Each wall is flat, endless, passes through zero and stands at right angles to its row. A trip goes straight from one point to another. Which walls does it cross, in order?

Walls:
(1): [  7 -45  14]
(2): [-34 -33  17]
(3): [19  1 -4]
(4): [36 -5 21]
(5): [ 29  -7 -24]
(6): [-15 -22  23]
Trips:
[ 32 -22 -22] to [-18  11  48] -> 6, 2, 5, 3
[-35  58  13] to [-13  46  -3] -> none
[-22   3 -25] to [-46  -3   7] -> 6
[ 39 -11 -35] to [ -4  43 -20] -> 1, 4

Walls:
(1): [-41 -34 -10   4  36  -8  -5  -9  43  22   7]
(2): [-17  16  27 -23  13 -29  12  30  30 -17  36]
(3): [ 17 -27  -7  56  26   6  -6  57   7  -4 -30]
(4): [ 22  41  -3   9 -18 -19  -1  25 -49 -47  27]
(5): [ 1 -8 17 -2  7  7 36 -1 -4 -8  0]
(6): [ 12  60 -22   6  31  40 -37  -9  24  12   2]
(7): [  5  -3  28  -6   4  34  -9 -33  -5  23  11]
(8): [-49  28 -12  19  -6  16  10   5 -44  48  -2]
Trips:
[-29   7 -11 -40 -31  23  -4  19  -5  16  29] to [ 53   3 -39 -11   6  10  29  -8 -13  10  16] -> 2, 5, 8
[-52   9  -4 -44  22  16   6  14   7  15 -19] to [ 17   1  13  34 -21  26 -35 -23 -23  -6 -17] -> 5, 2, 1, 3, 4
[ -6 -17  24 -49  -9  40 -25 -12   2  12  10] to [-27  31 -14   6  10   9 -21   1   2 -32  32] -> 2, 8, 4, 7
[-36  25  -6  41  -8  53   6  25  47  -1 -21] to [  6  29  40 -15 -20  12 -33  -3 -31   1 -56] -> 7, 1, 4, 3
